Each row of a before or after table is a point. The points were changed in one or more steps. Then noise was added and the rows were shuffled. The steps act on how far a point lies along the listed directions, d1 being the first. What was done? A step turns or swaps two directions, mirrors them in a line or flattens them onto one, adds a multiple of one to another, or multiplies one. Angles are multiples of 10 degrees, from the lower direction toward the higher: turns from -170 to 170, lines from 10 to 170 but not 90. Use the fewest steps. Two steps may share a direction if one is a turn and the other turns, adds or multiplies; they go together, in the order done. Otherwise the lowest direction goes first.

Directions:
(1): -43   9
(2):  -9 -43
Before, 8 rows:
0: -10 -26
1: -20 -21
2: -64  43
3:  32  10
4: -62   7
5:  39 -33
6:  48  51
7: -15  42
After, 8 rows:
0:   4  41
1:  -3  40
2:   3 -32
3:   3  14
4:   6 -27
5:   7  56
6:  -1   7
7:   3 -21
Steps: flatten d1 and d2 onto the line at 100 degrees

Directions:
(1): -18 -37 -43 -15
(2): -30  12 -15  50
(3):   2  47 -34 -21
(4): -51   8  23 -25
Before:
0:  20 -18  23   3
1:   3  54  13 -25
2:  16  47 -11  -7
3:  23  10 -28  -1
4:   9 -46  40 -21
5:  17  26  -4  24
6: -20  61  -7 -33
7:  -9  22  -9  -6
8:   4 -52  24  29
After, 9 rows:
0:  13  61  12 -48
1:  35 -26  34 -12
2:  24  -6 -17   1
3:   5  19  -3  51
4: -18  77 -19 -47
5:  17  42  -9  -9
6: -14  29 -15   0
7:   0 -57  28  37
8:  38 -53  51 -73
Steps: multiply d2 by 2.5; add 0.7 times d4 to d3

Directions:
(1): 43  6 47 36 10 14
(2): -22 -26  28  21 -44 -38
(3):  46 -47 -31  -4 -20   4
(4):  17  43   1 -18 -55  15
(5):  -3 -26  42 -54   2  19
Before, 13 rows:
0:  24 -10 -50 -26 -71   3
1:  -5  25  45 -14  -4  -6
2: -18   5  50  15   2 -11
3:   5  38  -1  69 -56 -17
4:  -1 -22  37  39 -31 -16
5: -32  50  10 -39  -1  23
6:  30  18   6 -11  13  28
7: -55  38 -17   6 -57 -50
8: -35  15   9 -42 -11   1
9:  44 -67 -33  14 -14 -13
10:  12  42 -32 -22 -20  32
11: -76   7 -77 -16 -49 -50
12:   2  29  45   0 -57  -7
After, 13 rows:
0: -13  58  11  -1  17  23
1: -32   7  55   3 -37 -34
2: -24  10  37 -18   5   1
3:  24  39 -19  21 -20  17
4:  -4  34  31 -25   6   4
5:   8  26  53 -28 -42  12
6:  48 -22 -10  -3 -51  11
7:  38 -74 -28  -2 -19 -10
8: -32 -27  21  17 -19 -37
9:  24  29 -18   5   2  18
10: -14   6  40  31 -80 -23
11: -15 -29  38 -16 -30   0
12: -11  23  16 -21  18  16
Steps: flatten d1 and d4 onto the line at 70 degrees; turn d2 and d5 by 50 degrees

Directions:
(1):  22  53  46 -40  25 -14   7 -26  -8
(2):   5  40  14  59   4 -32  18  40  18
(3):   6  -2  41 -16 -59   7 -19  44 -29
Before:
0:   3  16   5  -2  10   1   6  -8  12
1:   7  19   8 -16  17  -8   7 -17   2
2:   5  19  -2  37  16 -25  13  15  12
3:  -1   3  -5   8   2  -7  -2  16  -7
4:  -3  13   2  18   8   0   8   7   8
5:  10  11   0 -11  22   3   5 -15  -3
6:   4  -1   4  -4   5  -2   8  -7   0
7:   4   8 -14   3   0  -1  13 -12   7
8:   7  -1  11   1 -14   1  -4  16  -6
9:  14  -2  42 -16 -59   8 -24  49 -26
10:   2  18   2  20  10 -12   9  -3  15
11:  -5   3   3  -2 -11 -12  -6   8  -1
After (12 x 9):
0:    4   -4   -1   -5    9   -2    8   -9    1
1:    3   14   -5  -10   24   -7    9  -23    7
2:    2    9   -1   16    1  -11    0   23   -8
3:   10    2   23    0  -30    1   -8   30  -11
4:    6    5  -12   -9   32    5    7  -26    1
5:    7   43   -2   74   28  -46   27   27   27
6:   -3    7   10   -1  -19  -14   -7   15   -3
7:   20   -4   86  -31 -120   15  -45   94  -57
8:    2   29   -3   43   22  -22   19    1   25
9:    5   10  -20   10   12   -4   17  -18   13
10:    0   17   -2    6   17    0    8  -10   18
11:   -2   23    2   35   14   -9   15   13   15
Steps: multiply d1 by 0.7; multiply d2 by 2; multiply d3 by 2

Directions:
(1):   5 -12 -12  -3  63 -27 -50  15 -41 -29  14
(2):  31  -2  -8 -32  41 -15  -7  14  43  58 -34
(3):  25 -39 -36 -22   3  -7  14 -54  30 -49 -11
Before, 13 rows:
0:   -2   10   18  -18  -37   16   31  -12   43   38  -15
1:   24  -13  -20  -26  -24    0   46  -37   79   29  -33
2:  -12   41   27   14  -32    5    6    5  -23   35   15
3:   31  -25  -44  -43   27    7   15  -40   39  -28  -12
4:   -9   33    2    1  -46    8   36    3   24   28  -21
5:   -3  -50  -50  -25  -44    9    2  -70  -22 -121   18
6:   -7   26   18   35  -83   20   32   -5  -12  -17   21
7:  -11    0    7   15  -57    7   27  -29   -4  -43   13
8:   42  -44  -59  -42   53  -13  -34  -61   19  -58  -14
9:   23  -32  -24  -12  -24    7   50  -29   35    3  -23
10:   37   -7  -19  -44   32    2   14   -8   45   29  -27
11:   -7   29   18   18  -33   20  -16   11   -7  -11   11
12:    3  -27   -3   -2  -47   21   11  -25   19  -33   15
After (13 x 11):
0:  21 -19  -2 -21  22  -3 -29  17  18  24  -2
1:  -9 -11 -14  11  49 -31 -42   8 -46 -42  27
2:  27   0  -1 -28  34 -28 -14  14  27  39 -25
3: -17   4   0  10   3  14  -7  -2 -51 -55  31
4:   5  10 -24 -11  47 -33 -32  14 -22 -16 -10
5:  10 -22 -15   5  38 -17 -13  18 -36 -10   4
6:  -5  -9  -1 -15  48 -24 -45   6 -30 -22  15
7:  55   4 -14 -24  50 -33 -26  23  23  38 -21
8:  24  13   0 -11   8   3 -26   8  26  11 -14
9:  19  12  -3 -15  20 -19 -13 -11  -9  17  -1
10:  21   4 -16 -56 -11   9   5  10  47  65 -39
11: -16  17   5  10 -55  39  11 -24   1  -9   7
12: -13  10  -9  -2   1  21   4   1 -21 -23  20
Steps: turn d1 and d2 by -160 degrees; multiply d3 by 0

Directions:
(1): -10  17  19 -15 -60  -3 -85 -17   9 -19 -10  26   4   4
(2):  52 -11  11 -25  20 -21 -33  29 -57 -22   5 -41  39   4
(3): -41  59  34   3   1  15  22  24 -23 -52  46   2   4  14
(4): -13   6 -23 -32 -46  23  18 -14   9  36  22 -46  45  48
(5):  15 -29  30 -18 -58 -17  58 -20 -45 -15 -20  31  -1  -5
(6): -40  41  -6 -34  -8 -22   8  19 -10  14 -61 -41 -10 -47
Before:
0: -37  22  14 -53 -79 -36  14  26 -38 -18 -22 -21  17  -1
1: -14  73 -12   9  56   0 -55  34  -3  -6 -15 -33  13 -33
2:  45 -30  15   5  21 -25  50 -13 -28   1  -2  25 -16  -8
3: -15  -3 -24  16 -16  13 -26  -9  65  32  12  11  -8  -6
4:  79 -97  28  32   9 -40  42 -30 -22 -10  -9  71 -28  -8
5: -20  33  44  -4 -51 -14 -27  14 -35 -39   5  -7  -5   3
6: -25 -13   0  40  -9  12  18  -5  12   5   2  26 -59 -38
7:  22 -44  11  44  42 -14  46  -7 -13 -15  24  31  -2  22
After, 8 rows:
0:  25 -14  14  15  24  -6   3  33 -54 -23  19 -27 -15 -30
1:  27  11  18  12  24 -21 -65  -4   3 -20   5  33 -18 -12
2: -23 -29 -47  -9  -7 -38   9   9  37  52 -65  -9 -32 -37
3: -44  60  21 -21 -64   6  54 -13 -33  -9 -22   9  14 -11
4:  30  -8  28  62  78 -19 -83  14  24 -52  39  56 -34  -7
5:  29 -30  27  27  10 -23 -54  -8 -14 -39  18  40  13  25
6:  -7 -30  -2  26 -18 -16  48 -15  11  32 -38  10 -46 -23
7:   5   8  -8  -2  17  10  39  30  -6   2  50 -38  29  10
Steps: turn d1 and d2 by -140 degrees; turn d4 and d5 by 40 degrees; turn d3 and d5 by 120 degrees

Directions:
(1):  48 -48  32   4 -28   9  -4 -15  -8   2 -13   1  44  12 -23  23  91 -12 -11  19
(2):  22  -8  23  50 -21  10  22  36  -9 -32 -15  10 -10 -72  28 -42  -7  24 -20  54
Before, 14 rows:
0:   5  -2  12  27  -5  -3   7  17 -10 -11  -6   9  -4 -31   6 -21   0   6   3  20
1:  11  -7   4   6  -5  13  -2 -10   0  -1 -10   3   5   6  -3   5  32  -8  -1  -8
2: -42  38 -23 -25  35  -9  -6 -11  15   5   5   1 -37  23   6   8 -61   2  10 -43
3: -27  13 -16 -37  20  -9 -13 -15   5  25  16  -4 -12  43  -1  10 -12  -9  16 -42
4: -26  21 -22  -3  14  -6  -8  11   9   2   8   2 -16   9  12 -10 -40   9  10 -15
5:   8 -13  18  16  -9  -4   4 -11   0  -1  -2   1  24  -1   7   9  27  -1  -4   5
6:   9   4   2   9  -5   3   3  -6   3  -5  -5   0   9   9 -11   5  19  -6   1   5
7: -21  14 -25 -25  12 -10 -11  -4  12  19  14  -3  -2  39   0   7 -24 -14  17 -29
8: -16   4  -2 -24  12 -11 -11 -10   0  11  12   1   2  31  -7   7 -13  -7   2 -14
9: -24  31 -21  13  11  -5  -5  17  14  -8  11   0 -13  -6  13 -16 -45   2   0  -6
10:  -5 -20 -14 -30  -8  -4 -20 -29  -2  14  -3  -5  28  47 -23  38  34 -24   8 -20
11: -47  47 -47 -23  43 -16 -11 -11  14  21  18  -1 -28  39  -4   1 -57 -10  16 -45
12:  10   0  -3  -8   2   2  -5  -1   4  11  -2  -7  -2   8  -4   7  -8  -2   0 -16
13:  -6   5  -3 -11   6  -3 -10  -9   2   6   1   5   2   1  -9   4 -15  -1   9  -7
After:
0:  -31   18  -34  -45   20  -15  -21  -19   16   33   20   -7    2   69  -10   26  -24  -23   26  -51
1:    9   -1   -3   -8    4    2   -6   -2    5   11   -2   -7    0   11   -4    8   -7   -3    0  -17
2:  -20    6   -8  -31   16  -13  -13  -16    3   16   15   -1    3   42  -11   15  -12   -9    6  -24
3:  -40   36  -38  -25   27  -11  -22  -11   21   15   23   -7   -5   48   -9   17  -41  -17   15  -48
4:    8  -25   -1    0  -19    2   -8  -11   -7   -4  -12    0   21    6   -7   14   30  -11   -3   11
5:   19  -10   12   26  -14   16    6    3   -3  -14  -16    9    0  -23    7  -11   31    1   -8   14
6:    5   -3   12   27   -5   -2    7   16   -9   -9   -6    9   -5  -32    5  -22    0    7    3   19
7:   19  -17   27   40  -19    0   13    4   -3  -16  -10    6   18  -34   18   -9   25   11  -13   32
8:  -36   17  -25  -55   28  -11  -19  -30    8   37   22   -7   -9   71  -12   27  -10  -16   23  -63
9:  -41   27  -38  -38   28  -12  -22  -13   14   25   19   -5  -10   61   -8   20  -36   -8   26  -54
10:   -9    5   -4  -17    9   -5  -14  -14    4   11    3    4    2   11  -13   10  -16   -6   13  -14
11:  -65   47  -49  -77   58  -21  -29  -48   24   39   21   -9  -27  100  -23   52  -54  -22   31 -101
12:  -72   54  -74  -80   67  -27  -37  -51   23   57   34  -13  -15  118  -35   50  -51  -36   38 -107
13:   16    3    9   22  -12    4   10    3    2  -13   -8    2    6   -9   -5   -7   16    1   -5   17
Steps: add 1.5 times d1 to d2

Directions:
(1): -18 -36  41  -9  12 -32  38 -37  26 -46   0 -14   4  15 -14  -3  34  64  12 -29   4 -55  29 -44
(2): -40 -14  15   6 -10 -27 -25  41  20  33  53 -34 -83 -21   2  40   3   3 -22  28   8  -7  -5 -43
Before:
0: -15 -10   0   2   5  22 -31  40   5  27  44  -6 -25  10   2   9 -35 -31 -15   9   0  -1 -11  -8
1:  76  47 -68  -4  -4  74   0 -17 -50 -11 -84  73 114  16  12 -43 -42 -63   5 -12 -20  78 -21  86
2:   4 -20  28 -12  14 -24  50 -53  15 -45  -8  -6  29  17 -11 -17  50  64  36 -43   4 -41  15 -20
3:  28   9 -20  -7  14   2   5  -9 -19  -2 -31  45  35   6 -24 -11   4 -20   7 -13 -28   3  -7  24
4: -29  -5   0  15  -4 -33  -9   2  16  12  29 -24 -42  -2  28  20  -5  -8 -18   0   3 -15 -18 -36
5:  44 -27  31   3   0  15  24 -44 -11 -58 -24   6  50  40  13 -24  11  68  33 -36 -20 -11 -11  -4
6:  30   5  13  12  18  -3  33 -43 -10 -45  -9  18  47   7  -4 -37  15  14  11 -30   4   7  14  19
7:  16  53 -48   9 -16  33 -16  12 -28  34 -33  26  27 -14  38   3 -37 -62   0  21 -27  60 -16  63
8: -34  -2  28   4  14  -8 -11  27  14  24  36 -50 -60 -21  15  34   6  16 -14  24  -9 -15  -4 -52
9:  -4 -37  26  -7  -7 -28  23 -41  20 -50 -16 -41   9  17  -9 -16  41  57  10 -23  15 -57  50 -70
10:  62  19 -33   2   2  35  39 -69 -41 -24 -80  50 102  36  25 -48 -43 -20  41 -47 -19  25  -2  70
11:  18   8  -5  -5   2  -5  39 -25 -16 -37 -32   4  66  23   2 -39  14  33   5 -33  -4  18  11  -1
12:  -2   9   5  -2  -4  -5  13  -7 -18 -11  -5  -4  27   0   4 -21  15  10  19  -8 -26   6 -18  18
After, 13 rows:
0:   27  -36   24  -23   20   -2   79  -91   10 -106  -74   35  108   45  -16  -41   33   78   28  -70  -10  -44   42  -18
1:    9  -17    9  -11   20  -25   22  -21    1  -22  -18   29   17   11  -33   -3   27   20   10  -24  -24  -32    9  -13
2:   -3  -48   53    8  -10  -19    2   -8   15  -29   34  -34  -39   19   14   19   20   82   10   -9  -11  -27  -11  -57
3:   -4  -53   47   -8   11  -42   76  -90   20  -66  -32   -4   31   40    6  -14   14   85   41  -68   -6  -69   38  -40
4:   21   19   -9   -6    4   12   46  -58  -10  -42  -69   31   87   17   20  -27    1   11   28  -32  -27   -1   20   39
5:    3   37  -17    9    8   35  -32   39  -19   48    9  -21  -20  -22   27   16  -25  -42  -14   36  -17   37  -26    9
6:  -30  -22    6    6  -27  -28  -34   31   19   22   39  -63  -79  -17    6   27   16    8  -22   29   20  -19   22  -76
7:   -5   21  -30   19   -7   -5  -22    8   -7   27   10   -2  -14   -3   34    6  -26  -48  -17    6   -1   20  -32    6
8:  -17   -3   18   -3   -4  -19   16   -5   -7  -14    7  -16    7   -2    2  -12   23   25   17   -9  -24   -9  -11   -3
9:  -21  -19   24   -3   -3  -40   34   -6   10  -27   12  -29    0   10   -2   -8   30   62   -8  -21    3   -9   19  -53
10:  -36  -22   28   -1   -4  -43    5   10   29   14   55  -41  -72  -14   -2   30   40   41    6    3   11  -26   -4  -51
11:   -8  -20   39   13   15  -36   28  -26   14  -35   33  -13  -17   -6   -7   -7   31   40    0  -19   11  -18   21  -30
12:   14    4  -15   -1   10   43  -20   19  -12   12    9   18   29   23    2  -16  -41  -41   -3   -6   -7   10  -11   25
Steps: turn d1 and d2 by 80 degrees
